Each row is a point. The last column is the point's height on a tilted bowl or saddle (a function of degree 2), plus a little noise. Along how many of its main directions does it bend up, bend down or stay straight?

Points:
[[-25  19   0]
 [-14  35   1]
 [ -9 -23  -2]
 [-57  14  32]
 [  7 -25  -1]
 [-70  29  59]
 [ 57 -51  49]
 [-88 -10  88]
 [-30   9   2]
 [ 41  -5   6]
 [-10 -15  -4]]
Directions: 2 up, 0 down, 0 straight

Points, 18 rows:
[[-11 -49  15 -14]
 [ 27  16  -2  -9]
 [-14 -23 -32 -56]
 [ 46 -22  28 -10]
 [-44  11  -5 -61]
 [-17   7  50 -35]
 [-11  29 -10 -23]
 [ 24  17   1  -9]
 [-38 -18 -14 -66]
 [-17 -35   6 -25]
 [ 19  13  12  -8]
 [ 20  24  -5 -10]
 [ 51  -1   0 -24]
 [  1 -24 -21 -31]
 [ 95 -12  39 -89]
 [ -8 -55  32  -4]
 [ 48  -2  18 -15]
 [ 29  32  -9 -14]]
Directions: 0 up, 2 down, 1 straight

Points:
[[-33 -45  22 -27  -5  -1  13]
 [ 14  31  34   9  57  44 -22]
 [-48  42 -14  -2  -6  -8   8]
 [ 24  18   4  12  -9  38  24]
 [-73  -4 -55 -11  50 -23  79]
 [  9  -7  -3 -46 -48  -2  11]
 [-40 -13  17  55 -27  19  42]
 [-51   1  34  15 -41  35  14]
 [ 70  60 -46  18 -37  34  69]
 [-32  30 -41   0  -4 -52  70]
 [ 76   1 -66  95 -10  36 -52]
 [ -5  13   2 -33 -33 -34  15]
 [  4  -2  29  18 -24 -40  -2]
 [-17 -47 -25 -60 -31 -24   0]
 [ 24 -69 -14  25  13 -22  25]
 [ 34 -25   2  28  55  29   9]
 [ 68 -19  48 -73  33  33  -2]
 [-16  11   9  -4  49  49  14]
 [ 11  -7  14  49 -62  16  68]
 [-36  13   8  37 -26 -75  -2]
 [-46  27   0  27 -46 -24  31]
 [-29  30  84  40   5  24 -58]
 [ 33 -14 -51  20  18 -48  40]
 [-19  17  22   2 -36  16  17]
 [ 49 -50  38  12  -6 -79 -36]
 [-59  83   5 -30 -62 -56 -13]
 [ 67  86  -7  59  20 -49 -80]
 [-23   2 -25 -44 -15  -6  15]
 [ 34  44  72  68 -37  23   3]
 [ 66 -50  16   3  12 -21 -21]
 [ -6  18  -6 -52  -6 -11   2]
 [-20  42 -16 -14  11 -15  18]
 [ 26  32  38  11  26 -49 -73]
 [ -9 -37  -2 -26  -9  21  18]
 [  4  41  -7   6  16   0  12]
 [-75 -17 -16 -21 -62 -15 -11]
 [-91 -17  49  23  54 -13 -52]
 [-12 -80  19  49 -38   3  63]
 [ 44  51  37  13 -25  32  14]
 [-31 -45  33 -40  40 -19  22]
 [-64  18 -11 -30 -43 -25 -14]
 [-38  10 -45  22  32  62  49]
 [-48  -3  16 -34  63 -45  -7]
 [-29 -13  31   4 -16  -4   3]]
Directions: 2 up, 2 down, 2 straight

Points (78 x 9):
[[ 17 -25 -51 -51 -22 -11 -19  12  30]
 [ 41 -12  35 -18 -40 -31  14 -37  39]
 [-24  31 -50 -14  11 -36  10  15  13]
 [ 26  41  -7  -5 -28   4  22  -4  16]
 [  3 -49  25 -32 -11  42 -11  -7  46]
 [  3 -14  21  24 -24 -21 -13 -54  23]
 [-18  33 -35  16  26 -76  -5  -4  24]
 [ 51  22  18  24  17 -42 -17 -15  22]
 [-31  47  12 -16 -23  23  -4 -44  36]
 [ 18  49  32   4   6  -6 -10  25  44]
 [-11 -23  -9   5  26 -16  47 -36  21]
 [-71 -19  27  22 -14  18 -53 -47  36]
 [ 12  28 -10   1 -41  20  25 -26  11]
 [  3  22 -13  -8 -51  31   1 -28  17]
 [-10   0 -38  64 -17  23  44 -21  15]
 [-12  39  54  43 -25 -42 -36 -19  56]
 [-37   2  -3   8  13 -18  45 -45  21]
 [ 72  10 -31  28   8 -38 -11 -35  16]
 [-27 -31  -9  33 -29  14  30  32  32]
 [-11   9   8   5 -32   2 -12  -6  25]
 [-11 -38 -43 -15  10  19  36  43  42]
 [ 50  65  -4  23  18 -12  22  12  23]
 [-66 -19  38   4 -20  16  -7 -95  23]
 [-20   7   6  77   4   1  41 -42  10]
 [-37   1 -30 -59  55   5  14 -14  24]
 [  0  31   9   7  30  48  21  40  28]
 [ 11 -21 -11   7 -19 -11  -8 -26  24]
 [ 13   9  21  -6 -21 -57  11 -11  27]
 [-56 -20  25 -40  18 -11   4  -7  25]
 [-24 -43 -40  27   1  55  27  67  51]
 [ -3  28   0  24 -31   9   9   1  20]
 [-18  16 -27  16  61 -35  34  27  42]
 [-53  26 -20  30  11 -41  -1  -9  27]
 [ 30  12 -34 -30   1  28 -13 -70  25]
 [ 19  24  10  -8 -48 -21 -18 -43  34]
 [ -2  19 -48  -5  10   2  30  -9  12]
 [ 24  29  30  12  21  15 -21  36  40]
 [-12  17 -22  34  32 -37 -58  10  40]
 [-19   5  -2   3  24 -15  25 -12  20]
 [-55   9 -47 -22 -17  41  29 -21   0]
 [  8  13 -53  20 -12 -14   7  21  17]
 [ 12  -1   9  35 -10  -2   3  12  21]
 [-43 -19  15  17 -20 -34 -11  17  28]
 [-61  10  32   7  15 -30  32  17  44]
 [ -3   3 -55   1 -48   8  33  10   3]
 [ 16 -25  36   8 -27   1 -36  24  53]
 [-39 -25  53 -33   5 -54  27 -23  36]
 [-87   7  74 -15  -5 -24 -71 -30  81]
 [ -5  21 -14 -20  32  10  51  37  26]
 [ 13 -40  -7 -37  -6  17  43 -33  22]
 [ 40  39  -4   0  16  -7  -4   3  26]
 [-22  -7 -33   3  -9 -71 -27   3  20]
 [  4 -49  59  41   5 -52 -22  59  43]
 [ -7 -12 -12  31  32  -3  24  27  28]
 [-49 -85 -72 -79 -11  37 -16  36  60]
 [  5 -31  16  62  56  12 -47  31  18]
 [  6  -4   7  94  15  62  14   8 -12]
 [-56  29  28   2 -21 -10  65  43  50]
 [ 20  56  27  18 -46  -4 -10 -38  49]
 [  8 -34 -30  21  19  26  12  12  31]
 [-41  59 -36 -30  15  -9 -26 -22  34]
 [ 49  -8  -4   9  -1  54 -34  34  55]
 [-66  18 -46   3  53   6  26  44  52]
 [ 33  -4   8   9  29   4 -17 -23  21]
 [ 14 -41  62 -28 -51  -4 -23  -8  71]
 [ 31 -22 -76  -7 -31 -43  -2 -37  23]
 [ 33 -13  40  26 -22   5 -38  29  51]
 [-10 -51  35 -11  -8  -5  -6 -18  36]
 [ 57  -3 -28   5  -6 -12   9 -35  17]
 [ 25  12 -31  36  -8  29  90  45  36]
 [-37  32  11   4  38 -14  21   0  35]
 [-48 -48 -64  53  64 -28  34  12  85]
 [ 35  21  12 -12 -24  86  15  39  33]
 [ 11 -34  32 -10  -9  77 -34  49  65]
 [-13  -3 -20  50 -48 -77  46  -8  39]
 [ -2 -60  15  21 -71 -11  -2  27  56]
 [ 48 -38 -37   1 -23 -25  26  51  50]
 [-11  39  -2 -13  53  24  33  -1  29]]
Directions: 3 up, 1 down, 4 straight

Points, 75 rows:
[[-18  60  13  -2  -5 -53 -23  12 -44]
 [  5  -3  14 -26  15  -9  -6   1  -9]
 [-22   0   6 -32  -8 -44  45   4 -20]
 [-15  45  54   4   3 -22  51   1 -32]
 [-41  22  33  -1   0   1 -60  27 -79]
 [-23 -14 -12 -67   7   6  18   8 -68]
 [-16   8 -17  20 -53  50  16 -30  -2]
 [ 27  37   9  11  -2 -12 -21 -18  -7]
 [  8  17  -9 -41  25   9   2   8 -20]
 [-26  16  38 -23  39  14  -3 -34 -32]
 [  0 -32  29 -23 -42 -15  11 -10 -53]
 [ 24 -39  51   5  14 -37  -4  13 -33]
 [  5  -7   1  -8   3  -7  16  35 -29]
 [ 27  41  -4 -19  -9  19 -11  19 -37]
 [-37 -18  18   3  22 -20 -21  -3 -33]
 [  7   0   7   0 -36  49 -11 -21 -42]
 [ -1  15   4  -4  28 -38   9   9   1]
 [-29   6   9  -8 -69  10  19  16 -35]
 [-13 -33  -8 -16  35  -9   9  41 -50]
 [-15  48 -11   6 -11   4 -50  27 -58]
 [  3 -20  16   3  14 -52  12  -4   2]
 [ -4   0  -2  -1 -28   7 -38 -11 -40]
 [ 89  54  27  -8  10  -5   1  12 -32]
 [ 51  33   8 -52   7 -14 -10  10 -14]
 [ 27  10  17 -12  47 -43 -23  26  11]
 [-30  16 -52 -23  13  34  28  -4 -33]
 [-19  -5  24  14  45 -14   8 -45  -6]
 [ 19  20   9   2 -36 -24   1  -7 -19]
 [  6  14  56   1  24 -12  15   4 -18]
 [ 49  28  39  19 -20  -5 -15  59 -76]
 [ 19   3  24  -6  -1  43  -1  26 -36]
 [  6  -5 -14  10  -7  -3 -10  -4  -9]
 [ 42 -30  12 -32   1  -4 -69  14 -44]
 [  3 -10   5   4  -9 -22  15 -18   6]
 [-37   1  16 -13  -9 -40 -25  -8 -33]
 [ 42  54 -15 -12   0 -35   8  19 -30]
 [ -4 -30  34   0  13 -42 -21  16 -34]
 [-18  -4  -4  15  21  -2 -19  15 -16]
 [ -7  20 -40  12   4   7 -39   7 -36]
 [-37   2   0 -31  13   2   9  31 -51]
 [ -9  15  -1  -2   3 -10  25  33 -22]
 [ -9   6   7  -4   8 -10  -9 -27   3]
 [-30 -24  25  -2  13  16  -3  -3 -30]
 [-15 -17  28 -13  39 -43  -8  -9 -14]
 [-21  30 -32 -53  -4  -8 -16   0 -52]
 [ 21 -37  31  12  95   7 -11 -30 -27]
 [ -7  31 -27  15 -28  -2  16   6  -3]
 [  4   7   5 -27 -21 -70 -22  63 -89]
 [ 11  22  17 -42  -3   6  -6 -12 -24]
 [  4  54  19  25   0   0  10 -32   6]
 [ -2 -24  30   6  19 -51 -14 -48  -9]
 [ 10   1 -15   5  37  33  14  35 -29]
 [ 10 -11 -19 -11 -33  17  27  -2 -34]
 [ -3  16  12 -20 -20 -15   5 -11 -10]
 [ 22  49 -12  -2  21  10 -11  33 -26]
 [  8  26 -37  -7 -12  32   5 -12 -25]
 [ 20  -7 -15  28  -7  -6  22 -47  -6]
 [ -3  38  25  -9  45   5 -27   2 -15]
 [-36  37 -43  -1  39 -53 -11 -50 -26]
 [ 16   2  34 -18  -8  28  -6   2 -33]
 [ -2  45 -36 -26   9  11  24  16 -38]
 [-14  53 -42 -18   6 -26 -16  12 -44]
 [-34 -16   1 -30  15  30 -10  31 -68]
 [ 25   4  55   5  -9   1  20  40 -60]
 [-18  37 -13 -13 -43  23 -19 -14 -33]
 [-22  38  23  -9   8   0  17  -6  -4]
 [-39 -17  32 -35   4 -22  10 -34 -34]
 [ 21 -53 -15 -48  12 -41  32 -28  -5]
 [ -4  -5  27  29 -12  -6 -10  27 -28]
 [ 20  18   8 -14  27 -36 -28  21  -1]
 [ 22 -65  35  -2   1 -21  16  28 -74]
 [  2  25  17  24  -4  27 -13 -18   1]
 [-12  32  10   5   3  10 -25  13 -15]
 [ 24 -33  31   9 -38 -20 -47   4 -83]
 [ 14 -24 -39  19  -7   1   3  -9 -27]]
Directions: 1 up, 6 down, 1 straight
